Rows are points. Each copy is the shape, with its points in the same order, turned, moved and blurred by noise. Is it also mirrored, or only turned?

Shape:
[[53,4],
[65,-22],
[56,38],
[-52,-59],
[-41,-3],
[-10,0],
[-55,-2]]
Copy 1:
[[46,38],
[72,28],
[21,62],
[14,-85],
[-12,-39],
[4,-10],
[-25,-41]]
Copy 1 is: only turned
Copy 2:
[[53,39],
[53,63],
[63,14],
[-72,33],
[-40,-6],
[2,8],
[-37,-16]]
Copy 2 is: mirrored
Copy 3:
[[47,61],
[70,58],
[26,86],
[14,-64],
[-19,-12],
[1,14],
[-32,-24]]
Copy 3 is: only turned

Shape:
[[-43,21,-19],
[-52,-39,-66],
[74,-97,48],
[-8,7,9],
[-35,4,-28],
[-10,11,-23],
[-25,14,64],
[53,-67,-7],
[-22,57,-13]]
Copy 1:
[[-58,3,-3],
[-31,-69,10],
[134,21,52],
[-5,33,13],
[-37,-9,0],
[-9,6,9],
[-24,73,62],
[78,-14,12],
[-57,33,-26]]
Copy 1 is: only turned
Copy 2:
[[2,3,-45],
[-19,-70,-28],
[-11,-21,137],
[9,8,11],
[2,-4,-31],
[22,-5,-15],
[-38,55,16],
[31,-43,73],
[17,34,-45]]
Copy 2 is: only turned

Shape:
[[-40,-19,10],
[-34,8,-2],
[126,-9,3],
[-26,-22,25],
[-36,12,46],
[-33,68,-1]]
Copy 1:
[[8,16,37],
[7,22,10],
[110,-91,-44],
[20,23,47],
[38,55,36],
[22,67,-30]]
Copy 1 is: only turned
Copy 2:
[[-24,9,40],
[-15,27,15],
[-55,-89,-93],
[-39,-2,32],
[-65,32,27],
[-24,71,-20]]
Copy 2 is: mirrored
Copy 3:
[[-12,-1,-32],
[-21,14,-21],
[97,-14,81],
[-13,-20,-20],
[-48,-16,2],
[-54,55,21]]
Copy 3 is: only turned
Copy 4:
[[-37,-8,-35],
[0,6,-32],
[71,-84,71],
[-37,-13,-12],
[-41,16,3],
[27,57,-11]]
Copy 4 is: only turned

Shape:
[[-29,25,-4,72],
[38,-1,54,4],
[9,-60,-26,-6],
[-47,31,10,3],
[8,17,-80,-15],
[32,-2,-83,-18],
[16,21,-7,21],
[33,-22,-27,6],
[-103,24,69,-1],
[20,23,-82,107]]
Copy 1:
[[-10,-29,41,-11],
[66,32,-17,6],
[26,-49,-71,9],
[-7,1,-4,-55],
[-61,-12,-64,16],
[-45,-15,-79,35],
[-1,8,-11,12],
[9,-18,-51,28],
[31,1,16,-127],
[-62,-62,38,66]]
Copy 1 is: only turned
Copy 2:
[[-71,14,5,-40],
[19,-3,-69,-26],
[7,-42,7,28],
[1,34,23,-48],
[-10,42,33,52],
[-1,20,24,73],
[-22,23,-22,0],
[-1,-13,-18,40],
[19,19,31,-130],
[-126,11,4,41]]
Copy 2 is: mirrored
Copy 3:
[[-53,18,58,0],
[21,-55,9,-12],
[-34,-7,-42,-58],
[-31,14,-14,46],
[1,69,-30,-42],
[3,60,-38,-68],
[2,2,30,-18],
[-9,5,-10,-64],
[-60,-41,-15,108],
[-57,79,69,-64]]
Copy 3 is: mirrored
Copy 4:
[[-43,-38,-21,36],
[7,15,54,1],
[65,2,-26,-3],
[-27,-53,0,-32],
[-2,27,-69,-49],
[17,48,-70,-40],
[-16,11,-5,-5],
[27,31,-21,-5],
[-21,-121,45,-34],
[-51,25,-87,63]]
Copy 4 is: only turned

Shape:
[[44,40,-75,-44],
[6,48,32,25],
[14,-35,-37,33],
[58,-79,-39,-30],
[-11,21,-12,24],
[-27,53,-86,-47],
[-34,4,18,3],
[30,-38,26,50]]
Copy 1:
[[104,-8,13,-42],
[54,31,19,63],
[17,61,-16,-16],
[-6,24,28,-86],
[46,36,-15,35],
[102,-34,-53,-8],
[11,6,-5,52],
[-13,83,31,11]]
Copy 1 is: mirrored
Copy 2:
[[99,-40,-6,11],
[19,60,36,2],
[9,15,-36,68],
[-2,-66,-17,81],
[28,41,-15,11],
[89,-20,-43,-43],
[-10,31,-8,-14],
[-22,40,7,73]]
Copy 2 is: only turned

Shape:
[[44,11,-22,43,-11,-68],
[8,-44,-32,24,-34,11],
[23,1,-52,-47,-31,40],
[53,1,47,-53,-37,-40],
[3,-7,13,-1,-21,87],
[-38,59,19,78,-20,1],
[-2,-12,18,40,63,-81],
[-9,2,-52,-12,-70,-16],
[5,50,102,31,-32,2]]
Copy 1:
[[23,24,100,1,-35,-34],
[33,-7,17,20,-68,11],
[-5,35,-34,-34,-69,-21],
[-62,-14,33,1,-16,-73],
[16,34,-63,45,-33,-9],
[4,92,53,85,-15,17],
[12,-4,102,-2,43,27],
[-23,37,33,-2,-102,0],
[-48,44,23,102,28,-42]]
Copy 1 is: mirrored
Copy 2:
[[6,1,-21,-11,-60,-85],
[-7,-13,-70,8,2,1],
[14,29,-51,-23,-28,52],
[4,-52,34,-35,-60,17],
[10,-7,-44,59,-30,66],
[-62,23,-15,91,-68,-33],
[6,8,43,29,13,-93],
[-43,15,-68,-29,-35,13],
[-40,-53,42,82,-87,-2]]
Copy 2 is: only turned
Copy 3:
[[16,-16,23,51,48,-52],
[-23,-31,-21,29,-2,24],
[22,-26,-57,22,-66,-2],
[22,-3,60,60,-75,-38],
[3,33,-35,14,-46,66],
[2,82,2,-12,38,-18],
[48,-22,88,-5,54,-5],
[-34,-22,-37,10,-26,-45],
[4,109,63,34,-21,-7]]
Copy 3 is: only turned
Copy 4:
[[42,-23,-17,12,27,-96],
[-4,-70,-6,-28,-28,-51],
[-11,-55,-47,-68,15,-1],
[-10,21,40,-80,33,-60],
[-18,-57,20,-30,-25,47],
[61,13,8,50,-45,-7],
[-26,8,9,59,-6,-110],
[39,-29,-46,-61,-22,-49],
[40,44,77,4,-17,7]]
Copy 4 is: only turned
